Rows are points. To make a cloud, some directions were put in groups of two or more. Within a group, all points are equally far from the middle, so they leave a hole (a ring in 2 directions, a hollow ball in 3). The other directions are filled evenly. Then the cloud was stretched, turned, moved and blurred a little. Count the holes, and give their numbers of directions, smallest first.
In the rows, 128 means zero.

Cloud (19 x 3):
[[190  91 114]
 [165 180 115]
 [137 164 159]
 [126 178 138]
 [169 162 157]
 [115  89 117]
 [116 179 123]
 [ 94 162 163]
 [187  97  81]
 [143 163 158]
 [190 160 158]
 [106 150  78]
 [138 155 163]
 [ 81 100  83]
 [170 110 150]
 [144 147 165]
 [181 125  65]
 [ 97 178 121]
 [154  98  81]]
Holes: 1 (2)

Cloud (28 x 4):
[[131  80 135  92]
 [131  99 177 160]
 [160 108 133  79]
 [ 80 143 178 151]
 [106 120  79 152]
 [173 118 117  86]
 [140 129  55  88]
 [106 184 123  82]
 [153  83  78 107]
 [125 190 110 105]
 [150 130 192 161]
 [107 182 172  89]
 [109 111  58 121]
 [ 99 193 173 125]
 [175 154 144 144]
 [ 71 125 120 131]
 [121 140 162  67]
 [ 82 139 181 151]
 [118  82 142  96]
 [144  86 140 160]
 [ 92 148 109  67]
 [151 154 125 171]
 [141  86  78 139]
 [147 131 197 160]
 [138 127  54  88]
 [127 104  53 114]
 [178 150 150 128]
 [121 191 127 143]]
Holes: 2 (2, 2)

Cloud (55 x 6):
[[124 107  62 129 172 119]
 [134 137 112 212 118  87]
 [115 166 111 124 196 105]
 [149 131 184 119  87  87]
 [147 171 182 137 113 140]
 [148 171 178 132  83 153]
 [160 137 151  57 139 175]
 [119 154 115  50 122 160]
 [126 175 105 138 159  94]
 [140 151 108 109 204 157]
 [134 117 161 130  63 130]
 [133 153  81 103 197 173]
 [117 101  95  88 136 113]
 [151 133  67 153 136 103]
 [114 126 113 186 164  74]
 [164 159 156  84  88 163]
 [179 173 110 150 110 142]
 [103 153 181  67 144 124]
 [162 108 158  97 162 135]
 [ 77 125 127 137 148  89]
 [166 143  72 142 145 121]
 [ 77 145 131  63 198 130]
 [135 165 177 102  80 151]
 [ 97 157  97 169 129 117]
 [113 112 147  60 135 182]
 [ 91 140  98  46 216 149]
 [120 133 100 144 124  69]
 [148 135 135  46 121 136]
 [161 127 171 180  70 103]
 [113 141  99 129 196 170]
 [150 137 137 128  91 190]
 [144 118 147 172 167  95]
 [111 123 168  54 159 180]
 [123 122  60 152 145 142]
 [128 148 128  92 121  82]
 [115 148 186 120  83 142]
 [ 84 121 166  55 171 152]
 [157 122 175 154  66 102]
 [137 137 176 181  72 132]
 [116  85 169  91 147 142]
 [ 92 141  92 117 209 152]
 [113 168 111 120 178  91]
 [153 140 105 111 200 143]
 [126 132  73 176 116 106]
 [ 91  90 156  85 174  88]
 [123 137 170 128  65 143]
 [ 81 105 161 108 150  91]
 [ 91 114 185 115 121 109]
 [143 120 110 150 133 179]
 [136 127 149  23 162 158]
 [150 107 161 145 166 111]
 [156 155 145 101  91 191]
 [125 144 188  95 154 162]
 [ 69 130 138  76 185 131]
 [ 92 130  72  95 199 163]]
Holes: 3 (2, 2, 2)

Cloud (81 x 8):
[[142 138 110 155  94 113 104 213]
 [153 132  62 118 147 187  53 137]
 [110  75  75  79 125 111 114 138]
 [143 134  97 116 139  81  38 200]
 [116 134 137  81 165 187 155 142]
 [155 169 106 149 125 107  92 171]
 [120  96  48  95  89  98 105 165]
 [154 130  55 160 146 108  93  92]
 [173 100  72 120 115  84 103 116]
 [135 105  96  90  57  93 146 127]
 [ 61 160 145 124 126 121  86 174]
 [123  93 106 181 108 123  97 168]
 [152  99  76 105  95 153 167 132]
 [ 81 132 130 161  94 180 133 113]
 [ 84 123 144  72  73 111 147 167]
 [133 124 107 126  93 153 175  85]
 [117 111  35 149  97  92  90  85]
 [137 118 105  73 121 149 136  78]
 [179 104  61 136 154 154  72 147]
 [109 139  82  72 127 123 105  84]
 [ 87 167 154 143 143 188 114 142]
 [108 151  82 195  99  91  91 182]
 [ 78 117 150 150 106 104 162 130]
 [114 126  91  67  65 109 136 150]
 [153 114 142 109 114 121 142 129]
 [129 127  55 109 120  94  74 196]
 [ 83 103 139 138 122 134 110 187]
 [ 71 156  94 102 133 131  72  89]
 [ 98 158 120 195  76  96 138 180]
 [166 123  69 150 155 111  30 128]
 [ 96 194 153 146 145 174 130 128]
 [ 89 185 157 123 168 141 112 124]
 [137  99  75 130  96  91 177 158]
 [ 97 154 114  99 151 128 116 219]
 [117 157  53 126 129 129  81 143]
 [ 95 149 139  92  71  78 160 137]
 [146 171  76 158 123  87 100 156]
 [101 134 126  73  74 102 103 167]
 [ 72 138 129  67 113 101  99 131]
 [ 74 166 142 139 147 195 124 145]
 [105 118  96  83  75 101  96 107]
 [ 86 147  89  85 121  93 148 171]
 [ 94 132 105 173  58 125 149 114]
 [ 87  91 146 104 105 129 119 132]
 [117 116  99 117 159 181 108 181]
 [154  83  53 109 126  73  68 126]
 [106 169  87 131 110 135  73 111]
 [104 108 102 135 134 130  79 220]
 [186 120  76 117 129 164 130 139]
 [ 78 167 138 155  91 135 110 157]
 [116 126  85 183  57 110 143 144]
 [114  95  61 170 138 151 120 103]
 [ 93 147 115 138 186 191  96 141]
 [ 76 126  85  81 122 118  86 161]
 [124 120  71 172  64  96 169 116]
 [159 103  82 156 109 135  89 200]
 [139 103  45  87  99  73  75 180]
 [143 129  87 204 106 160 106 136]
 [117 150 147  57 121  83  87 180]
 [138  94 115 136  93 158  94 123]
 [134 149 117 106 144 167  98  80]
 [124 150 147 156 111 154 123 171]
 [119 115  94 183 146 131 150 131]
 [113 116  92 109 177 199  74  86]
 [131 132  83 112 171 137  55 201]
 [121 154 139 143 174 136 104 183]
 [108 102  53 126 106 109 137 106]
 [ 91 176 136 138 157 193 100 113]
 [129 157 152  79 152 122  93 142]
 [149 112  70 167 118 189  71 108]
 [162 110  71  98 150 176 121 116]
 [ 99 119 120  87 154  79  74 134]
 [ 85 170 142  65 144 128 130 201]
 [ 56 177 116 139 137 151 144 169]
 [100 102 120 110  94  54 117 183]
 [110 134  59 105 167 141  59  78]
 [146 109 100  94  70  44 121 167]
 [ 88 175 109  92 156 149 108 154]
 [155  96  91 103 160 101 101 145]
 [ 76 123  82 141 121  80 137 131]
 [138 148  62 123 113  82 103 190]]
Holes: 2 (3, 3)
